Each wall is flat, endless, passes through zero and stands at right angles to its row. A trip goes straight from one point to another. List the walls that it crosses, first one first.
In the rows, 128 means zero.

Walls:
(1): [ 53 210]
(2): [123 152]
(3): [ 68 113]
(4): [156 196]
(5): [138 152]
Trips:
[ 88 192] to [121 136] => none
[ 54 147] to [140  92] => 2, 1, 3
[172 149] to [115 188] => 1
[61 95] to [ 50 155] => 2

Walls:
(1): [114 165  48 102]
(2): [115 164  93 178]
(3): [ 48 118 164 120]
(4): [153 177 114 117]
(5): [ 89 167 129 136]
Trips:
[115  82 105 151] to [177  91 196  90] => 2, 3
[209 234 162 117] to [144  35  66 132] => 5, 2, 4
[ 52 144 161 117] to [105  82 131 121] => 5

Walls:
(1): [110  90 115 153 135 165 102 163]
(2): [ 90 170  65 202 149 186 100 179]
(3): [154  62 216 133 132 104 124 110]
(4): [127 121 109 154 132 107  88 189]
(5): [ 82  59 117 216 100 128 144 133]
(6): [ 73  91 182 185 148 189 144  26]
(7): [209 138  15  49 188 130 155 114]
Trips:
[243 136  24  96  75 121 149 189] to [146 101  87 115 120 156  62 129] => 1
[174 191  70 100  92 144  86 169] to [113 189 132 121 178  71 109 179] => none
[ 97 123  92 116  52 121 121  74] to [ 89 208 116 116  66  91 209  93] => 5, 6
[126 124 159  94 115  76 130 155] to [ 33 197 150 140  98 120 131 149] => 3, 2, 5, 6
[110 111 113 125 128 130 128 107] to [132 126 157 103  91 115 130 130] => 3, 7, 1, 5, 6
[176 133 105 143 116 100 102  65] to [134 150 203 122 105 152 109 126] => 7
[134 125  37  91 106  95 197 105] to [146 162 212  91 110 158 147  90] => 6, 3, 7

Walls:
(1): [145 140 111 165 171  85 148 119 132 155 100]
(2): [168 107 124 158  79 144  37  87 166 164  44]
(3): [ 94 132 102  91 142 117 185 224  92 189 153]
(4): [199  83 105  84 181 113 116 179 108 117 152]
(5): [149 121 103 175 118 120 141 166  86  88 105]
Trips:
[149 124 169 135 146  67  79 181  97 185 128] to [188 171 140 179  79 142 126 117 164  84 102] => 3, 4
[113   7  72 128 178 204 115 120 102  98 151] to [177  37  98 125 203 150 126 101 156 100 192] => 5, 1
[148 131 101 103  60 140  72 163 163 110   9] to [144  99 202 107 109 122 139  71 144 133  80] => 5
[139  60  76 126  73 174 185  90 203  65 109] to [125 188 220 197 164 192  68 198 111 114 123] => none
[170  97 105 143 165  97 185  77 171 142 152] to [165 106 110 175 141  96 112 137 133  98 174] => 5

Walls:
(1): [ 93 142 101 137 134 179  98 156 101 124 121 112  90 132]
(2): [ 96 114  91 174 122  88  68  98  60 103  83 180 127  82]
(3): [119 132 120 139 141 103 189  97  56 100  73 176 107 134]
(4): [ 80 148 113 125  97 132 165 133 107  99 196 151 122 186]
(5): [147 106 217 130 221 117 136 185 109 108 178  77  90 126]
Trips:
[130 138 133 121 121 123 101 160 128 219 186  70 110 115] to [103  38 142 181 164 146 160  93 148 120  95 192 129  84] => 1, 2, 3, 5
[140  23 124 130  94 107 136 211 123  90  43 180 126 166] to [130 130 127 103 147  99  90 139  97 168 160  41  34 131] => 1, 5, 3, 2
[200 130 137 215  41 118 172  78 152 104 128  71 148 139] to [ 24 155 169 116 150 140 159  96 110  97  94 122 120  27] => 3, 2, 1, 5
[136 197 108 167 124 131 135 146 177 146 214 131 111  84] to [238 151 140  94 206  48 137 123 103 107 139 111 111  77] => 1, 4, 3
[ 79 141 108 103 113  67 111 109 109 127  93  77 189 135] to [168 146 111  69  50 144  91 102 111 176 141  99  97 115] => 3, 1, 2
[130 120  55  83  99  68 140 113  92  66 119 213 171 194] to [110 124 103 119  87  97 157  77 130 148 139  95 147 147] => 2
[162 139  48 249 149 165 157 162 105  36 192 167 137 103] to [112 199 130  87 151 107 122  60 115 146 176 144 150 172] => 5, 1, 2
[135 119 154 106 102 121 142 168 171 146 198 118 111 159] to [139  84 157 165 186 134  93 173 119  95 113  84 105 124] => 1, 4, 2

Walls:
(1): [203 198 224 151 146 135 201 157 180 141  22  78 128 135 103 143 123 167
 148 107]
(2): [102 113 151 102 130 118  66 116 173 130 170  64 185 138 212 148 141  64
 146 151]
(3): [103 150  13 118 207 173 128 165 176 167 119 194 154 137 110 138 100 130
 127 125]
(4): [146 164  75 180  40  71 112 147 137 128  69 124 182  63  42  78  87 102
 100 109]
(5): [114  97 136  89  94 129  15 111  82 197  98 175 180 157 160 104  48  89
 157 139]
(6): [ 87  97 123  45 121  50 168 102 126  82 130 195  67 184 117 163 176 161
 190 160]
(7): [160 156 159  20 122 139 201 134 131 109 104 128 160 136 125 177  91 239
 143 155]
Trips:
[125  82 200 116  93 141 140 163  60 150  83 178 174  93  97 111  92 119
 192 131] to [102 115  98 183 137 136 170 127  86 203  76 174 138 148 115 128 144 162
 174 142] => 3, 7
[ 53 164 120 118 132 138 153 117  89 135  55 176  88 189 123 111 181 123
 145 137] to [156 150 121 159 168  54 226 118 144 102 101 107 102 112 154 181 163 141
  96 130] => 5, 7, 3
[117 108 108 113 115  37 194 133 152 165 168 178 169 155 180 134  42 101
  46 135] to [130 127  77  18 146 141 134 100 120 103 135 165  55 173 114 180  22  33
 172 143] => 4
[117 143 162  69 191  62 161 132 142 227  80 105 100 106 195 164 153 146
 111 100] to [206 104 167 134 150 107  94  21  55 192 129 157 157  92 165 150 140 163
 156  69] => 3, 5, 6, 2
